Each row of a before or after table is a point. One or more steps were done to the points. Then noise was added and the rows were shuffled. The steps act on how far a point lies along the listed directions, d1 being the first. Name the steps. A step turns or swaps two directions, mirrors them in a line or flattens them onto one, adds a multiple of one to another, or multiplies one. Angles are multiples of 10 degrees, from the lower direction toward the higher: turns from -170 to 170, lines from 10 to 170 but not 90. Use the fewest steps. Two steps may share a direction if one is a turn and the other turns, adds or multiplies; they go together, in the order done. Otherwise the lowest direction goes first.
In the rows, zero is written as 128.

Directions:
(1): [135  66 139]
(2): [ 71 127 155]
(3): [101 115  72]
Before (14 x 3):
[[166  95 188]
 [185 148 193]
 [187 150  83]
 [101  90 154]
 [ 85 140 143]
 [160 168 175]
 [183 187 113]
 [115 161 115]
 [133  82 188]
 [ 78 138 108]
 [140 176 104]
 [103  67 148]
 [151 142 108]
 [109 139 126]]
After:
[[101 175  75]
 [145 127  74]
 [120 158  61]
 [151 123 159]
 [102 210 127]
 [175 127 117]
 [173 100 136]
 [ 91 156 199]
 [125 194 142]
 [108 120 160]
 [151 127 131]
 [128 105  62]
 [129 131 182]
 [ 71 126 183]]
Steps: swap d1 and d3; multiply d2 by -1

Directions:
(1): [161 112 110 130  55 125  88  81]
(2): [160 184  87 130 151 129 168  77]
(3): [139  97 160  76 102 106 196 115]
Before:
[[115 108 148  80 138 129 184 134]
 [138  83 130 164  74 138  13 113]
 [118 128 137 130 114 138 119  98]
 [152 143 130 100 212 123 231 109]
 [157 123 117 143 104 134 121 130]
 [126  90 147 121  88 119 103 136]
 [133 134 134 124  99 135 100 125]
 [135 127 129 130 162 117 126 175]
 [120 172 101 183 189 142 105 117]
 [156 119 128 138  64 136 107  84]
 [109 143 122  99 160 143 157 126]
 [119  62 131 137  61 102  41 148]
 [184 234  37 157 184 171 157  60]
 [135 139 113 105 164 103 206  93]]
After:
[[113 198  64 214 218 194  51 167]
 [137 123 140 117 100 131 115 119]
 [123 133 138 131 120 140 119  93]
 [145 182 100 152 248 143 172 124]
 [154 119 122 150 105 132 121 136]
 [110 152 113 114 170 149 141 130]
 [ 87 127 147 176 182 142  79 171]
 [147  96 139 103  80 108 134 104]
 [160 119 127 141  69 140 105  87]
 [133 117 133 120 153 111 134 173]
 [147  43 164 114  41 117  67 110]
 [151  44 141  91  27  80 109 111]
 [125 172  78 149 192 117 156 101]
 [135 152 109 100 157 138 183 102]]
Steps: turn d2 and d3 by -60 degrees; add 0.3 times d3 to d1

Directions:
(1): [175 128 135  81  73 106 133  82 181 121 113 154  70 166]
(2): [119  74 125 146 141 144 120 183 108 143 148 103  44 184]
(3): [144 168 184 156  85 181  65 118 103 183 111 125 131 144]
(4): [121 123 202 122 136 132 177 162 203 171 166 113 151 127]
(5): [189 159 132 107 123 156 175 159 107 113  89  61 100  82]
(6): [133 100  96 102 178 174 162  99 129 196  67 146 146 155]
Before (10 x 14):
[[105 147 123 170 150 143  80 150  82 113 148 101 131  87]
 [112 123 111 140 147 121 128 150 102 108 148 105 151  74]
 [139 193 120 129 109 108 114 122 125 102 135 129 131  80]
 [141 137 138 128 130 119 161 159 140 115 113 100 117  80]
 [107  96  56  97 171 140 148  95 125 153  83 173 131 157]
 [ 98  65  91 104 159 130 123  89 135 169  89 180 135 194]
 [123 107 145 122 155 151 138 132 131 147 147 108  84 163]
 [134  96  62 111 165 168 114  85  93 171  62 142 119 180]
 [123  96  51  94 172 134 162  72 101 136  73 169 128 143]
 [127 136 118 133 115  98 141 150 102  54 139 110  90 116]]
After:
[[112  95 114  66 193 110 247  91 213 166 120 160 185 116]
 [112 120  90 138 156 110 143 150  98  89 148 104 145  72]
 [129 121 115 130 149 150 121 114 102 126 132 123  81 155]
 [134 146  71 121 120  76 144 122  83  12 113 117 103  93]
 [138 185 136 133 113 117 117 131 131 112 137 119 122  88]
 [138 122 143  98 158 167 166  81 182 209  87 152 193 150]
 [ 95  95 106  75 190 121 217 108 215 178 126 173 179 133]
 [143 122 114 122 136 122 175 163 117 100 107  89  91  78]
 [ 84  59 141  99 165 115 157  95 195 194 121 191 180 186]
 [113 174 121 172 132 148  59 120  74 110 124 110 157  73]]
Steps: turn d2 and d4 by -70 degrees; add 1 times d6 to d4; multiply d3 by 2; multiply d5 by 1.3

Directions:
(1): [167 130  41 132 164 207 117 161 107  60 118 153 109  79 122 110 114 120
 107 179 163 131 137 155]
(2): [141 191 135 125 151  91 126 168 190 146 129 157 129  94 173 130 108 157
 121 165  70 152  53 192]
(3): [105 183  88  91  86 112 148 117  93 119 156 132 164 131 112  47 120 121
 163 178  96 180 115  56]
(4): [128 158 128  74 122 128  80 120 133 116  89  94 115 177 116  47  49 150
 108  73 155  96 115 170]
Before (14 x 24):
[[148 126 119 124 141 155 108 137 124 105 121 129 118 126 126 143 123 132
  120 123 149 109 138 157]
 [140  96 135 157 139 138 141 125 126 144 134 135 122 112 132 173 158 127
  120 135 129 126 138 133]
 [129 140 143 125 134 100 128 133 145 143 128 123 135 124 137 132 119 135
  126 135 116 133 107 146]
 [139 128 100 133 136 135 147 142 118 121 142 147 135  95 129 136 148 118
  150 156 123 157 136 111]
 [134 106 121 164 141 153 131 138 118 122 133 120 128 116 127 161 154 109
  125 140 152 126 161 113]
 [114 108 153 142 126 121 129 124 125 142 122 114 120 150 124 148 138 126
  126  98 148 113 139 136]
 [136 126 133 144 148 133 128 146 145 130 133 136 110 108 141 153 141 132
  122 153 119 135 115 149]
 [103 149 132 119  98 111 133 118 116 140 134 119 130 148 109 104 116 127
  145 123 123 133 122 110]
 [112 118 144 132 102 115 157 109 108 146 146 114 145 141 114 126 148 125
  142 139 108 142 145  74]
 [118 121 145 123 117 112 126 120 123 140 120 109 122 155 120 113 126 123
  126 105 128 111 138 125]
 [126 129 139 129 126 132 126 132 137 136 120 125 124 124 137 130 129 133
  118 119 124 114 131 136]
 [125 124 123 131 116 108 130 129 118 134 143 132 149 126 124 129 132 119
  145 130 115 134 129  99]
 [116 148 144 109 104 104 134 130 140 146 124 118 147 140 124  99 121 132
  142 127 113 135 112 113]
 [141 123 102 137 134 152 128 141 111 108 135 134 129 122 125 128 139 111
  127 144 125 128 141 123]]
After:
[[138 136  99 112 125 153 110 135 106 102 123 118 127 142 117  89 110 117
  123 126 135 119 139 129]
 [140  85 134 164 151 164 114 133 122 120 114 107 112 132 123 168 141 112
  110 106 178  97 172 138]
 [157 110 137 122 157 164  80 137 141 103  93 115  98 144 129 150  97 142
   97  78 174  73 142 204]
 [ 90 166 111 117  76 104 158 114  94 137 161 131 152 136 102  85 138 115
  170 165 100 170 123  56]
 [105 167 124 111  85  95 162 131 124 146 152 134 169 122 123  89 147 123
  166 174  84 174 106  66]
 [145 120 147 147 163 133 113 154 166 133 118 132  96 112 151 167 128 143
  106 132 126 115 107 189]
 [124  66 172 176 146 132 133 126 133 147 120 120 107 137 131 212 168 119
  117  86 161  95 158 150]
 [118 137 109 127 101 104 146 125 103 132 160 138 164 120 118 114 143 112
  161 156 101 157 128  64]
 [119 104 148 143 118 116 141 120 118 143 130 117 124 141 122 142 154 114
  130 116 125 117 150 111]
 [150  65 155 176 161 146 130 129 143 148 120 132 103 113 138 214 163 130
  102 105 148  97 147 170]
 [132 141 146 136 140  94 136 140 154 149 135 133 137 109 148 153 131 135
  129 150 104 140  99 151]
 [ 97 127 120 135  78 111 189 101  79 143 179 129 170 126 105 114 180 108
  170 186  86 181 154   7]
 [131 116 148 140 137 135 125 136 147 140 117 128 117 119 143 153 136 133
  111 112 128 106 133 151]
 [130 159  86 103 119 128 140 138 109 115 139 139 143 112 121  83 122 123
  156 156 119 167 127  99]]
Steps: add 1.5 times d1 to d4; multiply d2 by 1.6; multiply d3 by 3

Directions:
(1): [107  81  47 126 126 169  74 152  93 112  66 107  41 144 124 140 104 126
 107 151 130 104 155 117 134 157 168  68  95 106 155  51 200 113 116 181
 102 115 160 168 142  71 150 143 176 105 142 139  80  79 107 143 103  91
  37 159 157 124 120  80 100 150 128 134]
(2): [221  57 229  81 151 129 136 204 112 120 105 125  88 242 168 150 161  93
 127  88 165 128 118  65 151 125 131 145 158 113 130 133 126 147  92 131
 154 153 139 131 109 170 116 133 137  87 157 194 106 149  99 142 147 116
 114 128 163 120 137 162 132 148 195  82]
(3): [126 167 117 112 116  92 176  58 157 154 121 132  90  96 151  96 139 125
 167 130 196  79 123 183 132 143 129 129 179 143 161 161 142 144 149 173
  94 196  85  80  86 131 122 119 187 105 131 169 126 104  71  90 174 115
  96 159 174 113  22  99 213 142 154 115]
(4): [123 101 170 136  63  80 118  67 133 102 174 188 149 148 202 107  82 107
  85  64 156 112 137 125  62 111 128 111 204  53  95  71 172 152 101 139
  77  78 137 161 118  77  81  84 182 156 120 143 141 138 131 132 110 112
 182 116 161 149 130 126 102 120  76 124]
(5): [119 107  78  68 144 139 125 144 185 213  82  93 174 154 112 138  34  89
  93 174 150 142 109 110 142 200 134 142 105  89  69 146 105  76 176 137
  95 124 136 155 137 153  86  53 177 118 131 123 216 185 121 134 169 139
 112 112 158 121 123 133 118  85 138 101]
(6): [111 153  74 150 154  70  48 113 193 118 148  73 174 118 159 152 177 124
 184  88 120 143 120  77 129 155 169 116 117 119  61 106 149 154 103 129
 173 212 116  88 152 101  36 122  88 131  97 160  98  96 139 169 174  95
 111 177 153 103 125 175  84 109 116 123]
Before, 13 rows:
[[139 120 109  91 161 132 149  97 167 188  98 116 130 154 117 133 110 107
  135 122 167 125 115 131 154 144 132 114 131 118  92 151 106 122 136 143
  114 161 114 120 125 154 119  89 144 128 131 131 146 124 116 123 190 119
  110 131 161 124 135 130 139 113 133 109]
 [ 84 139  57 160 133 122  52 120 149 146 141 103 210 100 112 143 106 145
  139 146  70 160 135 100 110 149 141 108  60 130  90 114 108 119 152 118
  143 112 135 160 175 108  84 112  81 144  97  87 137 141 171 153 113 125
  150 128  85 103 170 139  82 106  94 134]
 [163 144  85 122 171 125 103 150 166 136  93  44 113 106  94 143 204 137
  193 139 104 136 128 106 182 148 152 130  82 183 130 167 125 148 113 133
  197 232  99  69 129 163 105 162  87 105 126 146  85 113 100 160 163 110
   82 160 132  97 116 157 128 134 186 121]
 [118 155 153 150  89  89 159  75 118 100 173 181 131  82 176  93 135 107
  120 103 154  99 128 151  98 121 129 134 195 124 113 116 155 176 133 158
   83 110 101 116 103  99  97 127 160 187 128 139 132 126 118 101 125 139
  142 120 121 136  90 121 145 128 101 124]
 [116  83 131 119 108 153 150 139 112 135 117 160 105 134 122 121  55 132
   76 158 153 121 100 182 119 131 118 135 140 116 160 116 139 104 141 141
   73  95 124 152 117 121 158  95 179 108 174 125 146 147 104  99 114 131
  121 125 117 152 112 110 116 129 140 128]
 [ 98 126  58 101 152 190 158 157  92 173  52  96  63 115  69 116  68 135
  127 196 140  98 134 174 146 152 116  96  77 152 148 135 125  70 185 156
   92 107 138 169 109 140 183 128 169 107 145 111 145 121 101 113 119 126
   80 136 129 132  98  76 155 130 131 127]
 [ 25 171  56 160  81 115 167  38 137 142 144 170 143  13 118  94  61 173
   83 166 119 108 152 239  74 141 106  97 123 132 152 108 141 103 175 139
   62  78 123 126 122  75 154 117 172 161  88  53 168 106 149  80  88 137
  131 127 103 156  75  63 157 125  54 166]
 [ 86  84  68 153  98  76  38  96 171 128 128 102 135 133 192 150  93 101
  126  90 153 119 143  84  82 166 166  65 139  32  65  39 216 138  92 148
   92 154 165 153 147  55  38  95 186 135 106 176 107 110 128 172 135  80
  120 158 164 132 124 129  69 128  75 116]
 [ 60 173  85 115 113 158 213  79 124 159 112 147  86  50  79  95  87 138
  132 219 137 100 139 233 124 131  98 118 142 186 190 169 121  81 174 147
   51  98 102 117 103 136 215 144 175 128 134  79 144 124 113  57 126 145
   97 125 113 148  57  31 216 162 120 151]
 [ 50 172   7 138 111 130 113  56 182 180  90 112 125  78 102 118  94 133
  126 167 158 102 122 164 128 184 157 133 121 118 118 127 169  94 159 142
   68 172 111 134 109 101 113  88 203 119 119  97 137  82  98 115 150  92
   75 152 144 118  65  88 162 131 100 129]
 [129 147 123 138 119 147 141 134 100 131 133 141 109 125 119 131 149 153
  132 133 129 121 134 123 124 136 128 101 121 147 164 125 152 121 144 159
  159 145 134 126 104 119 171 158 104 117 136 145 120 121 108 112 114 134
  129 143 140 130 113 118 153 133 123 137]
 [176 123 194 153 121 101 138 105 128 102 166 139 123 140 160 127 166 111
  124  76 136 128 103 128  92  88 112 143 145 126 108 142 124 175  95 106
  156 128 115 134 105 142 111 129 107 120 121 126 107 129 114 126 125 120
  157 105 139 145 150 159 135 140 130 118]
 [105 188  65 129 153 107 144 109 169 163  90 105 138  72  96 117 178 150
  200 180 125 116  81 165 174 157 117 139 111 185 131 196  93 122 165 135
  132 191 100  72 132 153 138 130  91 104 125 135 148 116 115 103 185 130
  100 156 133  92  84 143 151 126 146 127]]
After, 13 rows:
[[ 97 175  97 165 100  89 148  73 128 107 129 150 111  62 127  96 190 169
  188 147 122  98 106 179 133 113 116 115 154 172 155 156 129 156 131 143
  113 158  99  89 121 116 164 152 106 121 125 133 114  98 117  99 149 121
  129 159 128 105  89 124 141 148 116 145]
 [ 62 122  28 136 124  94  64 100 207 181 117  75 188  99 142 142  67 107
  135 150 143 132 126 110 111 189 158  95 103  60  52  93 165 100 145 119
   90 154 155 145 157  96  49  69 170 139 102 137 170 151 138 159 161 115
  130 141 141 129 129 128  91 101  86 124]
 [142  80 158 104 120 155 156 163 117 144 112 147 103 156 121 131  69 130
   84 158 160 125  93 166 129 137 117 146 135 121 157 140 121 108 136 131
   88 112 121 145 110 147 154 100 173 102 182 137 146 157  99 103 129 135
  116 130 123 146 111 129 121 132 166 118]
 [107 141 143 120  82  93 157  75 136 136 149 181 144 102 183  96  84  80
   85 115 172  97 129 146  92 159 134 133 201  86  84 108 159 151 144 161
   50  97 106 138 101  98  79  86 205 182 138 139 171 154 111  98 136 138
  138 102 142 139  83 113 136 115 104 113]
 [ 63 134 110 121  73 146 202  64 119 158 124 190 123  56 116  85  23 148
   44 177 140 101 151 242  77 145  86 114 143 123 175 126 122  92 188 137
   34  38 126 149 106 109 181 103 202 146 112  55 193 143 131  65  81 153
  148  98 109 166  80  57 179 128  78 147]
 [ 84 161  42 160 154 164  79 145 124 153 124 100 190  80  67 143 123 161
  155 189  51 155 139 130 141 144 130 116  30 179 132 138  86 104 165 110
  153 103 130 148 167 140 138 144  62 133 111  63 124 138 169 137  98 146
  133 119  46 102 168 123 107 118 116 144]
 [135 167  99 163 121  92  91  93 140  92 146  88 114  69 124 123 223 163
  202  99  98 123 143 133 139 111 146 112 129 169 145 133 154 178  86 130
  185 204  93  70 131 113 117 177  77 133 114 139  50  85 108 159 131  98
  125 169 122 108 115 144 110 137 135 144]
 [133 142 148 139  97 132 147 124  98 131 150 163 114 134 143 122 147 153
  118 113 140 120 138 124 105 125 127 106 145 132 155 112 161 129 130 157
  149 124 134 129  99 112 158 141 114 128 133 149 115 124 109 114 111 129
  149 132 145 135 121 135 151 136 118 134]
 [ 62 177  52 139  90 133 143  47 163 172 109 140 127  77 103 100  95 139
  114 160 162 101 122 184 126 159 136 152 145 124 135 140 156  93 164 127
   60 145 107 134  96 109 143  93 207 125 122  88 140  93 101 101 134 111
  103 129 125 132  70  84 186 137 101 130]
 [158 111 160 148 120  98 107 100 150 121 149 129 131 145 162 134 141 102
  111  83 141 125 103 116  90 113 123 132 142  98  89 128 137 167 106 116
  138 126 116 149 111 129  87 104 131 118 119 127 124 136 109 133 135 107
  142 105 155 147 142 156 115 125 116 114]
 [128 133 104 113 168 135 140  96 152 174 103 115 119 138 113 140 133 116
  145 119 155 128 112 136 155 135 143 106 126 136 110 155 107 130 129 139
  127 168 118 108 134 147 136 108 130 122 128 120 128 114 120 128 184 118
  103 134 153 116 134 126 150 122 128 116]
 [103 127 184 108  82 140 232  85  94 124 134 193  63 107 132  77  88 125
  107 169 165  85 143 215 100 102  85 124 203 146 199 142 142 108 140 148
   37  69 111 132  84 134 212 147 202 122 142 102 130 126 109  54 103 135
  127 114 131 162  66  37 220 175 129 138]
 [133 130 128 117 145 176 184 162  71 140  80 122  58 128  86 114 118 145
  145 158 137 100 136 164 146 117 100 114 104 166 170 148 121 101 161 135
  113 115 131 147  89 162 193 160 142 107 146 124 122 115 100 101 105 126
  108 141 116 133 108  91 175 148 147 119]]
Steps: multiply d1 by 0.4; turn d2 and d6 by 30 degrees; turn d4 and d5 by 50 degrees; add 0.7 times d3 to d4
